Every row gives one point. A path goes straight from each point to the next, and from the last back to the first. The post is the endless flat space through its rows: a point in 2 columns, a line in 3, a plane in 4, and so on, so that a path can go around it. How many times does the path go around the post? Going back the other way cancels.

Post (1 x 2):
[[-0.17  0.10]]
Path, 28 rows:
[[-0.56 -0.53]
 [-0.38  0.10]
 [-0.51  0.19]
 [-0.59 -0.06]
 [-0.31 -0.65]
 [-0.38  0.14]
 [-0.29  0.36]
 [ 0.03  0.45]
 [ 0.41 -0.04]
 [-0.04 -0.23]
 [-0.38 -0.49]
 [-0.40  0.05]
 [-0.38  0.41]
 [-0.03  0.46]
 [ 0.19  0.07]
 [ 0.06 -0.20]
 [-0.25 -0.20]
 [-0.61  0.14]
 [-0.52  0.55]
 [ 0.00  0.32]
 [ 0.01  0.12]
 [ 0.12 -0.36]
 [-0.44 -0.57]
 [-0.69  0.13]
 [-0.38  0.69]
 [ 0.23  0.67]
 [ 0.53  0.16]
 [ 0.15 -0.43]]
Times around: 4

Post:
[[ 0.00  0.03 -0.09  0.01  0.26  0.37]
 [ 0.03  0.07 -0.33 -0.46 -0.61 -0.04]
 [ 0.09 -0.02  0.29  0.17  0.50 -0.23]
 [ 0.61  0.02  0.71  0.41  0.31  0.76]
 [-0.39 -0.31 -0.41  0.24 -0.12 -0.47]]
Path (13 x 6):
[[ 0.66 -0.24  0.55  0.24  0.34  0.05]
 [-0.38 -0.15 -0.08 -0.20  0.50  0.10]
 [ 0.02  0.22  0.17 -0.47 -0.11  0.10]
 [-0.08  0.41  0.13  0.44 -0.12 -0.25]
 [ 0.19  0.45 -0.59 -0.28  0.30  0.31]
 [ 0.32 -0.53 -0.12  0.29 -0.27 -0.61]
 [ 0.69  0.10 -0.09 -0.01  0.18  0.70]
 [ 0.12  0.27 -0.11  0.33 -0.39 -0.35]
 [-0.42  0.11 -0.42  0.37  0.22  0.35]
 [-0.54  0.35 -1.04  0.04  0.82  0.06]
 [ 0.25 -0.27 -0.23  0.24  0.84  0.22]
 [ 0.68 -0.36 -0.17  0.12 -0.30 -0.17]
 [ 0.61  0.01  0.24 -0.06 -0.62 -0.08]]
Times around: 1

Post (10 x 11):
[[-0.50 -0.05 -0.16  0.27 -0.10  0.63 -0.05 -0.54 -0.20 -0.27 -0.22]
 [ 0.29 -0.21  0.14  0.34 -0.15 -0.01  0.18 -0.04  0.17 -0.40 -0.15]
 [-0.19 -0.54  0.30  0.15 -0.56  0.39 -0.03 -0.82  0.08 -0.14  0.41]
 [-0.46  0.34 -0.13  0.20  0.13  0.53 -0.02 -0.19  0.32  0.10 -0.13]
 [ 0.22 -0.12  0.16  0.09  0.05 -0.42 -0.16  0.29 -0.03  0.08  0.28]
 [ 0.18  0.30  0.38 -0.47  0.13 -0.41 -0.37 -0.17  0.34 -0.23  0.54]
 [-0.43  0.27 -0.47 -0.04 -0.27  0.59  0.46 -0.27 -0.31  0.17 -0.47]
 [ 0.23  0.08  0.41  0.69 -0.27  0.12  0.13  0.22 -0.38  0.07 -0.68]
 [ 0.18  0.30  0.31 -0.10  0.21 -0.45  0.17 -0.39  0.07 -0.14  0.58]
 [-0.38  0.21 -0.49  0.02  0.32  0.66  0.16 -0.46  0.02  0.53 -0.83]]
Path (29 x 11):
[[-0.02  0.26  0.58  0.42  0.65 -0.04 -0.71  0.27  0.82  0.14 -0.40]
 [-0.08  0.15  0.12 -0.02 -0.19  0.31  0.01 -0.85  0.31 -0.02 -0.17]
 [-0.28 -0.03 -0.51  0.32 -0.06  0.62 -0.35 -0.41 -0.60  0.25 -0.55]
 [-0.26  0.21 -0.18 -0.22 -0.37  0.35  0.15  0.03 -0.74  0.64 -0.13]
 [-0.45 -0.57 -0.36  0.19 -0.44  0.91  0.02 -0.25  0.15 -1.16 -0.01]
 [ 0.02  0.14  0.17  0.01  0.08  0.63  0.03 -0.90  0.33  0.23 -0.08]
 [ 0.26  0.45  0.68  0.27 -0.58 -0.21 -0.06 -0.83  0.14 -0.41  0.18]
 [-0.21 -0.29  0.25  0.40 -0.13  0.17 -0.19 -0.63  0.00 -0.32 -0.12]
 [-0.35 -0.05 -0.29 -0.01 -0.29  0.06  0.39 -0.18 -0.81 -0.10 -0.70]
 [-0.12  0.08  0.12 -0.16 -0.79 -0.35  0.34 -0.33 -0.02  0.24  0.26]
 [-0.01  0.19 -0.65  0.00 -0.02  0.71 -0.08 -0.44  0.21  0.36 -0.76]
 [-0.38  0.46 -0.18  0.25  0.49  0.92  0.23 -0.62 -0.24  0.63 -0.48]
 [ 0.52 -0.09  0.51  0.61  0.39  0.32  0.37 -0.39 -0.22  0.57 -0.64]
 [-0.08 -0.25 -0.28 -0.14 -0.24  0.07 -0.45 -0.02 -0.47 -0.20  0.18]
 [-0.57  0.02 -0.31  0.02 -0.24  0.80  0.11 -0.23 -0.59  0.35 -0.07]
 [ 0.12 -0.21  0.21 -0.11 -0.07  0.15  0.47 -0.51  0.08 -0.42  0.12]
 [-0.45 -0.24  0.13  0.37  0.36  0.48  0.34 -0.38  0.33 -0.20 -0.02]
 [ 0.03 -0.17  0.59  0.42 -0.10  0.24 -0.20 -0.21  0.20 -0.81  0.32]
 [-0.04 -0.22 -0.23 -0.20 -0.19  0.71 -0.44 -0.50 -0.05  0.38 -0.33]
 [-0.22  0.44  0.38  0.53 -0.19  0.06 -0.05 -1.20  0.04 -0.64  0.28]
 [-0.18  0.50 -0.27 -0.04 -0.09  0.25  0.19 -0.18  0.34  0.23 -0.01]
 [-0.03  0.15 -0.34  0.40  0.60  0.20 -0.13 -0.47 -0.69 -0.05 -0.08]
 [-0.56  0.35  0.17  0.11 -0.16  0.80 -0.13 -0.16  0.25 -0.05  0.10]
 [ 0.08 -0.49  0.14  0.01  0.13  0.25  0.26 -0.38  0.41 -0.03 -0.52]
 [ 0.15  0.22  0.51  0.07  0.47 -0.20 -0.81  0.55  0.11 -0.26  0.26]
 [ 0.68 -0.25  0.67  0.11 -0.16  0.36 -0.27 -1.03  0.28  0.42 -0.24]
 [ 0.04  0.63  0.09  0.19 -0.16 -0.06  0.20 -0.06 -0.16 -0.21  0.35]
 [ 0.36  0.83  0.89 -0.08 -0.30  0.15 -0.39  0.25  0.17 -0.23 -0.47]
 [-0.11 -0.03  0.54  0.12 -0.06  0.31  0.22 -0.23  0.13 -0.06 -0.12]]
Times around: 1
